Rows are points. Each table stands for the endless flat space through its points: a line for two points, a plane for three, and so on. The two share one point or none. Which?

First (3 x 4)
[[ 1.3 -0.3  0.5 -1.2]
 [ 3.4  0.2  3.8 -1.2]
 [ 1.4  3.5  0.1  1.4]]
Second (2 x 4)
[[ 1.2  0.9  1.2 -0.1]
 [ 2.6  1.9  1.2  0.9]]
They share: no point

First (3 x 8)
[[ 1.9  0.9  2.6  2.8 -1.3  1.7 -1.5 -1.7]
 [ 2.0  0.3  3.9  2.5  1.7  0.4 -2.6 -3.1]
 [ 1.9  0.8  2.9  2.7 -0.1  1.1 -1.9 -2.2]]
Second (3 x 8)
[[ 1.4  0.2  2.9  5.2  1.9  1.7 -3.6 -5.5]
 [ 2.3  3.2  3.2  1.9 -0.5  0.5 -1.2 -1.6]
 [ 2.3  3.8  3.6  1.5 -1.2  0.6 -0.7 -1.0]]
They share: no point

First (3 x 9)
[[ 0.8  4.6  1.0  0.0 -0.3 -0.6 -4.0  2.8  0.5]
 [ 2.9  0.7 -2.3 -0.6  1.3 -2.9 -2.3  0.8 -1.7]
 [ 1.5  2.3 -1.1 -0.2  0.9 -3.7 -3.1  0.8 -2.9]]
Second (2 x 9)
[[ 1.9  3.0  0.0  0.8  1.9 -2.4 -3.0  3.2 -0.3]
 [ 3.4  0.9 -2.1 -1.3  0.1  0.0 -2.4  1.4  1.2]]
They share: [ 2.9  1.6 -1.4 -0.6  0.7 -0.8 -2.6  2.0  0.7]

First (3 x 12)
[[-0.9  2.3 -0.8  0.7 -0.5 -1.3  0.3 -2.9 -0.9 -1.7  0.9  1.4]
 [-1.1  3.4 -2.1  0.0 -1.1 -1.8 -0.8 -3.2 -0.3 -1.3 -0.2  2.5]
 [ 1.6 -0.7  2.7  3.2  3.0 -2.3  2.3 -0.4 -3.4 -3.2  2.4 -1.1]]
Second (2 x 12)
[[ 1.5  2.1 -0.3  1.9  1.5 -3.0 -0.3 -2.8 -2.5 -1.6  0.4  0.5]
 [-0.6  2.4  0.3  0.7  1.5 -2.1  0.0 -0.7 -1.3 -2.8  1.6  0.5]]
They share: no point

First (2 x 18)
[[ 0.8  2.0 -0.8  2.1 -3.2  1.3  1.0  0.2  0.6 -1.2 -1.5  0.8 -2.5  2.7
   1.8 -0.4 -0.6 -1.3]
 [ 0.6  2.4 -0.6  2.3 -4.8  2.3  0.2 -1.4  1.8 -1.4 -2.9  0.8 -4.1  2.7
   2.4 -2.0 -0.6 -0.7]]
Second (3 x 18)
[[ 3.3  4.1 -1.4  0.5 -2.1  1.7  2.9 -2.8  1.1  2.2 -2.3  1.6 -2.3  4.5
  -2.1  0.4 -1.8 -0.6]
 [-0.1  0.3 -4.7 -0.3  0.4  1.4  3.7  1.5  2.9 -1.5  0.8  0.9 -2.1  2.6
   1.7 -2.2 -1.4 -3.1]
 [ 1.5  3.0  3.6  5.0 -5.7 -0.1 -1.6  1.3 -3.6 -1.4 -2.3  0.5 -1.1  2.4
   2.1  3.4  0.6 -0.1]]
They share: [ 0.9  1.8 -0.9  2.0 -2.4  0.8  1.4  1.0  0.0 -1.1 -0.8  0.8 -1.7  2.7
  1.5  0.4 -0.6 -1.6]

First (3 x 20)
[[-0.5  0.4  4.7  3.5  1.2 -1.4 -1.3 -0.7 -0.7 -6.2 -0.6  2.5  0.6  0.1
  -0.6  5.2  1.1 -3.4  3.9 -1.6]
 [-1.5  0.4 -0.3  2.5 -0.8  2.6 -0.3 -4.7  0.8  0.8 -0.1  4.0  4.1  0.1
  -1.6 -0.8 -0.4  0.1  0.4 -0.6]
 [-0.8 -0.2  4.2  3.4  1.4 -0.7 -1.3 -1.0 -0.4 -5.5  0.0  2.2  1.1 -0.5
  -1.3  4.4  1.3 -2.7  3.1 -2.0]]
Second (3 x 20)
[[-3.3 -2.3  0.7  5.1  0.9  0.6 -0.6 -0.8 -1.9 -1.2 -1.3  2.2  3.1 -0.2
  -2.9  4.1  3.1 -1.0  3.2  0.5]
 [-3.7 -3.7  1.3  4.3  0.5  0.4 -0.6 -1.2 -2.9  0.2 -2.5  1.2  2.5 -1.6
  -2.1  5.5  2.3 -1.8  1.6 -0.9]
 [-2.4 -0.9  0.9  4.8  1.0  0.8 -0.7 -1.2 -0.7 -2.4 -0.2  2.9  3.2  0.4
  -2.9  2.7  2.7 -0.7  3.5  0.5]]
They share: [-1.2 -0.2  2.2  3.0  0.6  0.9 -0.9 -2.6  0.2 -2.7  0.2  2.8  2.5 -0.5
 -1.7  2.0  0.7 -1.3  1.7 -1.6]

First (3 x 24)
[[-0.4  0.7 -3.0 -1.6 -2.7 -3.9  1.8 -1.8 -0.9 -1.8 -1.0  3.1 -0.5 -1.1
  -0.3  2.4  4.0  4.6  1.5 -2.8 -0.9  3.2 -1.1  4.1]
 [-1.6 -2.3 -3.0 -2.2  0.9 -1.5  2.4 -3.6 -0.3  1.2  0.2  3.7  3.7  0.1
   0.9  3.0 -0.8  0.4  1.5 -3.4  0.3  1.4 -3.5 -0.1]
 [-1.7 -1.3 -1.5 -3.5 -0.3 -0.8 -1.3 -0.5 -3.5 -2.3 -3.7 -0.5 -1.2  0.2
   0.0  3.3  4.3  1.3  3.0 -1.7  1.4  3.5 -4.2  0.8]]
Second (3 x 24)
[[-1.7 -0.9 -2.1 -2.3 -1.0 -2.0 -0.1 -2.0 -2.8 -1.2 -1.8  0.9  0.0 -1.2
   0.4  2.1  3.9  1.8  1.5 -2.5  0.2  3.2 -3.5  2.7]
 [ 0.5  2.1 -2.9 -4.1  0.2 -0.6  2.3 -3.0 -0.2  0.6  1.0  2.1 -1.0  0.2
  -0.2  5.9  1.9  1.0  1.1 -1.1 -0.2  3.2 -0.3  0.7]
 [-0.4  0.0 -2.3 -5.6 -1.0 -1.5  2.9 -3.3 -1.1 -1.5 -0.8  3.3  1.1  1.7
  -0.5  3.8  1.9  2.8  2.3 -0.2  1.0  3.2 -1.5  1.9]]
They share: no point

First (4 x 24)
[[-0.1  0.9  2.2  2.3 -2.4  2.4  0.2  4.0 -2.2 -0.9  2.1 -1.4  0.6 -2.8
   2.1  0.1  0.3  0.8  0.1 -1.1  1.2 -2.0 -0.2  3.7]
 [ 1.0 -2.4  0.9  2.2 -5.6  1.2  1.9  1.0 -4.2 -5.4  0.8  4.6  4.0 -0.4
   1.7 -0.3 -2.0  2.4  5.5 -2.6  1.2 -3.2 -1.6  0.9]
 [-1.2 -1.7  1.2  3.9  0.6  3.3 -1.6  3.1  0.4 -2.8 -0.1  0.7  2.2 -2.2
   1.0 -0.7  0.1  0.0  1.4  1.8  0.9 -2.3  0.0  1.5]
 [-2.3 -1.6  2.5  3.2 -2.6 -1.9  2.3  4.5 -2.4 -0.7  0.4  0.3 -1.2  1.0
  -0.2  0.5 -4.0 -1.6  1.6 -1.5 -1.5  0.5 -2.6  1.9]]
Second (3 x 24)
[[-0.5 -0.8  1.3  2.4 -2.7  2.9  1.6  3.9 -1.3 -2.3  1.0  1.5  0.4 -0.8
   1.6  0.3  0.5  0.3  1.7 -1.0  1.0 -2.2 -0.5  2.5]
 [-1.3 -1.5  1.6  2.6 -3.0  1.6 -1.1  1.6 -2.0 -1.8  1.6  0.9  3.2 -2.5
   1.7  0.0 -1.7  2.4  1.4  0.1  2.3 -1.2  0.1  3.0]
 [-1.1 -1.6  1.9  3.0 -2.7  0.7 -2.4  0.7 -2.7 -2.1  1.6  0.3  4.6 -3.4
   1.6 -0.5 -2.9  2.9  1.7  0.4  2.2 -1.2 -0.1  2.7]]
They share: [-0.3 -0.9  1.6  2.8 -2.4  2.0  0.3  3.0 -2.0 -2.6  1.0  0.9  1.8 -1.7
  1.5 -0.2 -0.7  0.8  2.0 -0.7  0.9 -2.2 -0.7  2.2]

First (3 x 24)
[[ 2.0 -2.1  2.1 -3.3 -3.7 -2.2  3.1  1.5  2.0 -2.7  1.1 -0.9 -3.3  2.1
   3.4 -1.4  1.8 -1.7  2.0  1.6  0.0 -0.6 -3.0  0.6]
 [ 0.9 -3.8  1.8 -2.9 -2.8 -2.8  1.4  3.7 -0.7 -3.6 -0.2  0.3 -5.4  5.1
   2.1  0.1  0.5  0.4  0.8  3.1  1.2 -2.3 -2.0  0.7]
 [ 0.0 -3.3 -1.5 -0.1  0.7  0.2 -1.3  2.3  1.6 -0.7 -0.1  0.7 -2.9  2.9
   0.6 -1.0 -4.2 -2.1 -2.8  5.2  3.2 -5.0 -0.6  1.8]]
Second (4 x 24)
[[ 2.5 -2.8  2.8 -3.2 -0.3 -0.8  4.0  4.4  3.9 -1.5  0.8  1.6 -5.8  1.8
   2.4 -1.8 -2.1  0.3  0.5  1.6  3.4 -3.1 -1.1  0.5]
 [-0.1 -2.9  0.5 -2.0 -2.6 -1.4 -0.5 -0.1  1.9 -0.8  1.3  0.4 -0.4  1.7
   3.1 -0.8  0.7 -4.8  0.4  1.7  1.2 -1.4 -2.3  1.1]
 [-0.5 -5.3  3.3 -3.2 -1.8  0.2  1.5  1.9  1.9  0.0  1.3  3.6 -2.8  3.3
   1.9 -0.8 -0.1 -3.2  2.0  0.1  4.4 -2.6 -1.1  1.5]
 [ 3.0 -3.4 -0.1 -3.5 -0.1 -1.6  1.2  2.2  1.2 -0.4  0.5  3.6 -0.7  4.3
   1.2 -0.6 -0.2 -1.1 -0.3 -0.6  1.8 -1.9 -0.5  2.4]]
They share: no point

First (4 x 24)
[[-1.6 -3.6 -1.5 -2.0 -1.2 -0.1  1.4  3.2 -2.9  0.4  4.0 -2.3  1.3  2.4
   1.0  4.1 -2.1 -0.4  3.6  3.3  0.2  2.0 -0.3 -0.8]
 [-2.1 -6.2  2.2 -2.4 -0.1 -3.0  0.5  4.2 -2.7  1.4  1.0 -4.4  3.0  0.8
   1.7 -0.8 -0.3 -0.1  0.1  0.6  2.4 -0.7 -0.8 -1.8]
 [ 1.7  0.0 -1.0 -4.4 -5.9  0.2 -0.5  2.0  0.9  0.2  1.8  0.4  3.0 -0.8
   1.3  3.0  1.7  1.5  1.5  1.8 -1.4  0.3  0.6 -3.8]
 [-1.5 -3.9 -0.7 -1.8 -1.1 -0.9  0.7  3.1 -2.3  0.2  2.0 -2.3  2.1  1.6
   1.2  2.6 -0.7 -0.4  1.7  2.7  0.9  1.1 -0.6 -2.2]]
Second (5 x 24)
[[-2.7 -1.2 -2.2 -0.4 -2.0 -0.4  2.0  3.6 -4.3  3.5  1.4  0.6 -0.1 -0.3
  -1.2 -1.3  2.7 -0.8 -1.2  1.7 -0.3  2.3  0.3 -3.2]
 [-0.4 -3.6  1.9  4.2 -3.2 -2.8 -1.4  0.1 -1.1  3.1  0.8 -2.1  4.2 -3.9
   0.3 -0.9  4.2 -2.4 -4.5  1.6 -2.6  7.8 -1.9 -4.1]
 [-1.2 -3.7 -0.4 -2.4 -1.9 -2.2  1.6 -0.3 -0.9 -1.1  2.6  0.6  4.0  0.9
   2.3  3.5  1.8  0.5  1.7  3.3 -0.7 -0.2  0.5 -4.4]
 [-1.1 -0.5 -0.8 -1.7 -4.1 -3.6  0.7  2.5 -3.1  2.9  3.8  0.1  2.8  1.0
   0.2 -0.8  2.0 -0.3 -0.1  3.6  0.7  0.0  1.2 -1.8]
 [-4.4 -2.6 -4.1 -0.8 -0.2 -1.8  4.6 -1.4 -4.6  2.6  2.3  4.9  2.2  1.6
   0.8  0.1  4.7  0.6  0.5  3.6 -1.1  0.3  2.1 -5.1]]
They share: no point

First (4 x 24)
[[ 0.1  0.8 -1.7  0.3  0.4  0.2  1.3 -2.2 -2.2  2.5  4.6 -0.3  0.1 -1.2
  -2.4  1.0 -0.4  2.1  3.1  3.3  2.2 -1.4  0.8  3.7]
 [-3.2 -2.2 -0.3 -1.4  2.3 -0.9  2.3 -0.2 -4.0  4.6  3.7 -0.8 -2.3 -1.9
  -3.5  0.3 -0.4  3.7  2.4  5.9  3.0 -1.6 -1.0  4.2]
 [-2.4 -0.3 -0.8 -1.5  0.8 -0.3  3.1 -1.8 -4.3  5.0  4.8 -1.2 -0.9 -0.8
  -4.6  0.4  0.7  2.6  2.7  5.8  2.9 -0.7 -1.5  4.9]
 [-1.4 -4.1 -1.1  1.1  3.5 -1.3 -1.0  2.4 -1.1  0.5  1.4  1.1 -3.4 -3.6
   1.3  1.1 -3.5  4.6  2.5  2.8  2.5 -3.1  3.1  1.5]]
Second (5 x 24)
[[ 2.5 -0.8 -1.2  1.7  0.6 -2.4  4.3 -1.0 -1.9  1.3  3.1  1.1 -2.7 -0.5
  -2.1  1.2 -4.0  2.3  4.2  1.1  2.6 -1.4  3.5  3.8]
 [-3.3  1.8  1.9  3.9  1.4 -4.0 -0.7  2.6 -0.1 -1.3  2.4  0.0  1.1  3.7
  -0.2 -3.0 -1.0  1.0 -2.0  4.0  3.9 -0.3  4.4  4.4]
 [-6.5 -1.5 -0.1  2.2 -0.6  1.9 -3.0  4.3  0.0 -0.9  2.1 -0.4  0.5 -2.9
   4.0  1.8  0.3  3.6  0.8  3.9  3.8  0.0  3.6  0.2]
 [-2.6 -2.4 -1.8  1.6 -0.4  0.9 -0.2  1.1 -2.0  0.7  2.8  0.5 -0.7 -2.3
   1.6  1.9 -2.2  3.0  2.3  2.8  2.6 -1.0  3.2  1.9]
 [-3.0 -1.5 -2.0  0.0  0.8 -2.5 -1.0  1.7 -0.7  0.8  3.6  0.3  0.2  0.4
   0.7  0.9  1.7  1.3 -0.5  2.5  5.7 -1.5  2.3  2.9]]
They share: no point

First (4 x 24)
[[-2.1 -2.2 -1.9 -3.7 -0.7  3.8 -4.1 -1.5 -0.8  1.7 -4.6 -1.6 -3.3  3.2
   3.1  3.8  0.3  4.0 -1.0  1.1 -0.9 -1.6 -3.8  3.3]
 [-3.2  1.9 -1.8  1.2  1.6 -0.4 -4.4 -2.2 -4.2 -4.5 -0.8 -0.9  1.4  2.2
  -2.1  1.3  1.0 -1.1  0.6  1.0 -3.3 -4.1 -0.2  0.5]
 [-3.1  1.4  3.5 -4.0  1.5  1.6 -2.2 -0.5 -0.1 -1.8  2.8  2.4 -2.4  0.4
  -0.1  0.2 -0.4 -2.1  1.2  0.0  5.6  0.9  3.7  0.9]
 [-3.3  1.0 -0.3 -0.5  0.9  0.2 -4.1 -1.9 -3.2 -3.5 -0.2 -0.4  0.3  2.0
  -1.3  1.4  0.3 -0.8  0.6  0.3 -0.5 -2.8  0.6  0.9]]
Second (2 x 24)
[[-3.0  2.9  2.0 -0.9  3.1  3.8 -3.8 -1.9  0.2 -4.0  0.0 -0.4 -1.8 -0.2
   2.0  0.3  0.6  0.7  0.1  1.2  2.1 -0.4  2.5  0.8]
 [-3.0 -0.1 -0.4 -3.9 -0.5 -0.4 -1.4 -0.1 -2.8 -0.4  1.2  1.4 -1.8  2.8
  -1.6  1.5  1.2 -2.9  1.9  1.2 -1.5 -2.2 -1.1  2.0]]
They share: no point

First (2 x 24)
[[-0.7  1.9  2.5 -1.5  0.4  0.4  0.0 -0.7  0.7  0.7  2.4  1.5  1.6 -2.1
   3.0 -1.0 -1.3  0.2  0.1  2.0  0.1 -0.8 -2.1 -2.0]
 [ 0.9  1.3  2.3 -0.7 -0.8 -0.6  1.0  0.7  1.3  0.3  1.8  0.5  1.4 -0.7
   1.8 -2.0 -0.1 -0.6  1.3  2.6  1.7 -2.0 -2.5 -0.4]]
Second (4 x 24)
[[ 1.2  0.6  2.1  0.4 -0.3 -1.7  1.1  1.6  2.0  0.3  0.6  1.2  1.1  0.2
   0.5 -2.7  0.4 -0.6  2.0  1.7  1.1 -1.9 -2.8  0.1]
 [ 1.8  0.3  1.6  0.2  0.2 -1.8  0.5  1.4  1.9  0.3  1.1  1.3  0.4  0.1
   0.6 -2.8 -0.2 -0.2  2.7  2.1  0.5 -1.3 -2.0 -0.6]
 [ 0.0  0.7  3.8 -0.2  0.6 -1.6  1.5  2.2  1.9  1.5 -0.1  1.9  2.6 -1.3
  -1.0 -3.8  1.2  0.2  1.5 -0.3  0.9 -3.5 -4.4  1.6]
 [ 1.5  0.8  1.5  0.8 -2.8 -0.9  2.5  1.0  1.8 -0.3  1.0 -0.1  1.3  1.4
   1.5 -1.8  1.6 -2.5  1.0  3.2  2.9 -2.2 -2.8  0.8]]
They share: no point
